Rows are points. Each copy is the shape, with its points in the same order, stretched, turned, moved and blurred by noise. Is it also mirrored, or only turned?
(in the rows, 128 means zero)

Shape, 9 rows:
[[117 159  31]
 [186 116 182]
 [110  62 123]
 [133 127  53]
 [129  78 130]
 [135 120 102]
 [118 116 147]
 [162 107 224]
 [ 73 117 112]]
Copy 1 (9 x 3):
[[ 35 139  96]
 [212 156 131]
 [125  96 153]
 [ 57 143 118]
 [142 111 146]
 [110 134 119]
 [150 109 124]
 [249 129 125]
 [102  81 112]]
Copy 1 is: mirrored
Copy 2:
[[ 55 116 148]
 [204  87 133]
 [150 148  76]
 [ 82 111 129]
 [159 133  97]
 [130 114 127]
 [166 140 121]
 [241 115 125]
 [125 165 112]]
Copy 2 is: mirrored
Copy 3:
[[169  40 180]
 [110 186  64]
 [187 161  75]
 [176  74 135]
 [172 158  78]
 [162 120 109]
 [141 160 117]
 [106 224  62]
 [175 132 168]]
Copy 3 is: only turned

Shape:
[[ 90  69 172 112]
 [ 89  95 167 159]
 [127 110  89  85]
 [104 118 110 164]
 [164 148  71  99]
 [201 127 165 163]
 [198  95 106 127]]
Copy 1, 7 rows:
[[184 143 198 141]
 [174 194 196 158]
 [181  87 105  98]
 [170 184 143 131]
 [147  99  80  98]
 [ 82 211 210 139]
 [124 155 161  86]]
Copy 1 is: only turned
Copy 2 (7 x 4):
[[ 86 109  91  46]
 [ 79 129  97  78]
 [196 121 124 102]
 [139 151 128 122]
 [225 120 134 168]
 [103  77 159 205]
 [159  82 203 185]]
Copy 2 is: mirrored
Copy 3 (7 x 4):
[[144 187 146 179]
 [114 151 135 196]
 [142 126 130 110]
 [104 106 109 164]
 [109  79 134  91]
 [ 46 116 165 152]
 [ 71 132 133 117]]
Copy 3 is: only turned
Copy 4, 7 rows:
[[215  84 132  50]
 [171 118 195  61]
 [166 152  52 128]
 [142 184 168 108]
 [116 177  68 194]
 [136  86 208 216]
 [191 132 124 224]]
Copy 4 is: mirrored

Shape (12 x 6):
[[131  92 154 133 137 163]
 [138 135  83 142 137 136]
 [164 114 114 185 169 171]
 [129 121 175  83 170 135]
 [ 56 164 162 107  63 101]
 [117 138  88 146  99 126]
 [ 99 113 136 137  81  85]
 [112 158 113 132  75 122]
 [222 128 102 196 152 149]
 [ 97 105 184 122 147 128]
 [132 148 168 117 138 174]
 [151  94  95 134  66 118]]
Copy 1 (12 x 6):
[[147 159 155 135 141  98]
 [130 165 155 111  92 146]
 [150 218 176 174  82 119]
 [116  82 150 130 156 154]
 [121  24  81 105 115 102]
 [132 153 138 100  85 124]
 [ 81 113 116 105 108  96]
 [150 100 134  95  64 111]
 [144 218 230 170  39  86]
 [105 106 126 156 157 117]
 [182  93 155 152 113 118]
 [127 174 180  63  91  76]]
Copy 1 is: only turned
Copy 2, 12 rows:
[[ 94 143 148  83 146 116]
 [116 146 140 139 112 108]
 [ 53 173 187  92  96  98]
 [132 138 104  58 135 106]
 [202  38  97 123 200 131]
 [135 116 143 156 139 118]
 [178 103 140 141 187 102]
 [147  73 119 145 158 114]
 [ 37 177 177 113  87  51]
 [141 127 141  65 162 116]
 [ 94 103 120  68 130 115]
 [123 130 129 161 176  97]]
Copy 2 is: mirrored
Copy 3, 12 rows:
[[147 131 102 166 109 155]
 [141 111  81 134 171 149]
 [140  90  59 169 122 198]
 [175 169 102 103  85 139]
 [105 110 189 129 148  32]
 [107  99 120 153 176 122]
 [ 67 118 124 160 136  82]
 [112  98 144 133 163 107]
 [113  82  66 138 119 249]
 [151 144 104 150  83  96]
 [183 122 128 115 112 152]
 [ 89 135 129 169 166 153]]
Copy 3 is: mirrored

Shape (14 x 8):
[[183 124  99 155 136 113  73 164]
 [ 74 125 195 161  82 112 187  98]
 [169 179  86 148 116 106 139 128]
 [158  74 141  99 108 102 124 139]
 [174 170 157 140  88 142 184 110]
 [ 89 172 166 169  73 124  85 114]
 [189  89 144 142  71 113  82 159]
 [102  93 134  80 150 140  83 198]
 [164 159 108 115 147 123 147 169]
 [ 78 160  91 148 116 111 184 190]
 [ 93 164 148 156 118 106 116 141]
 [161 165 151 142 152  52 110 100]
 [ 74 105 147 138 133 100 132  83]
 [ 78 188 129  94 107  96 109 124]]
Copy 1 (14 x 8):
[[194 125 149  96 102  77 170  83]
 [ 79 131  67 149 144 148 101 216]
 [188 119 122 114  48  94  96 132]
 [172 155 167 130 164 142 108 157]
 [130 114 142 111  78 101  73 213]
 [110  79  90 179 106  80 173 153]
 [176 151 176 129 144  81 169 168]
 [137 113 174 134 147 190 189  78]
 [171 109 154  89  71 148 121 125]
 [135 157  89 130  44 193 150 131]
 [129  88  79 142 100 128 160 135]
 [205  59  69 111 142 103 103 149]
 [118 117  74 164 161 138  98 123]
 [155  69 107 196  94 159 130 139]]
Copy 1 is: mirrored
Copy 2 (14 x 8):
[[ 82 137 171 129 133 154 166  88]
 [237  90 142 143  92 108  59 115]
 [101  77 175 160  92 156  75  94]
 [144 173 110 140 180 152 161 159]
 [166  83 149 131  82 178  51 119]
 [194  85 215 159  34 100 100 102]
 [145 181 176 144 140 166 170 115]
 [128 108 105 122 189 136 217 166]
 [102  67 119 137 133 174 124 116]
 [150   7 150 167 135 133  85  89]
 [165  68 162 154  79 108 114  95]
 [122 125 116 159  70 124 114  93]
 [165 127 129 134 128  82 102 140]
 [157  59 152 188  70 106 109 154]]
Copy 2 is: only turned

Shape (13 x 9):
[[101 120 139 103 148  92 137 132 114]
 [125  98 114 100 147 131 113 127 155]
 [131 113 107  87  57 127 113 157 105]
 [ 80  98 118 114 183 133 109 123 148]
 [ 83 149 156  90  69 130 165 130 157]
 [122 143  99 126 173 169 111 153 131]
 [ 96 143  97 104 154  95 124 129 160]
 [137 102  92 133 136 111 175  79 144]
 [135 119 127 102 161 105 116 101 137]
 [142 220 126 167 181 109 104  88 139]
 [122 115  96 154 108 121 118 120 144]
 [108 120 168 196 182 127 115 157 151]
 [136 124 139  89 150  96 125 157 140]]
Copy 1, 13 rows:
[[153 101 126 112 143 143 151  92 105]
 [ 85 106 139 130 105 139 132  97 104]
 [143 102 136 132 107 190 124 100 187]
 [ 98  88 144 104  86 122 166 104  64]
 [122  79 212 119 172 128 182  79 182]
 [ 93 138  94 128  63 110 170 133 114]
 [141 126 146 132 102 110 167  92  87]
 [104  80 170 176 141  95 119 139 112]
 [112 139 122 137 141 143 137 116  76]
 [142 249 100 133 139  70 177 171  55]
 [121 116 161 125  95 100 118 130 125]
 [ 93 133 120  48 117  39 127 105  93]
 [124 132 102 120 138 145 130  71 115]]
Copy 1 is: only turned
Copy 2:
[[141 105 120 148 161 133 160 149  85]
 [162  94 177 124 110 134 133 156 126]
 [151 178 154 100 132  45 103 153  68]
 [155  58 181 159 141 188 141 136 121]
 [194 151  76 145  77  89 110 107  31]
 [137 135 153 154 125 177 108 121 146]
 [144  84 114 181 100 140 146 184 114]
 [187 119 149 179 104  94 191 148 196]
 [131  89 161 144 105 150 169 164 125]
 [ 37 112  78 210  57 195 153 123 151]
 [121 117 153 151 120  94 128 122 155]
 [ 82  84 124 130 191 183 124  50 144]
 [138 115 120 108 134 120 140 173  96]]
Copy 2 is: mirrored
Copy 3 (13 x 9):
[[139  87 137 117 101 132 150 110 124]
 [156 137 101 132 122 121 129 100  82]
 [103  89  71 149  89  75 129 107  83]
 [184 138 104 109 120 144 117 102 122]
 [ 57  74 110  88 106 141 115 119  82]
 [183 163 128 123 105  88 100 146 102]
 [155 126 107 115  84 147 155 140  95]
 [130 136 103 108 150 118 161 140 112]
 [166 108 133 141 125 135 141 125  88]
 [172 134 194 143  95 164 128 239 102]
 [120 152  86 137 115 127 137 150 119]
 [130 183 176 122 125 153 114 126 162]
 [137 116 147 141  90 118 153 101  79]]
Copy 3 is: mirrored
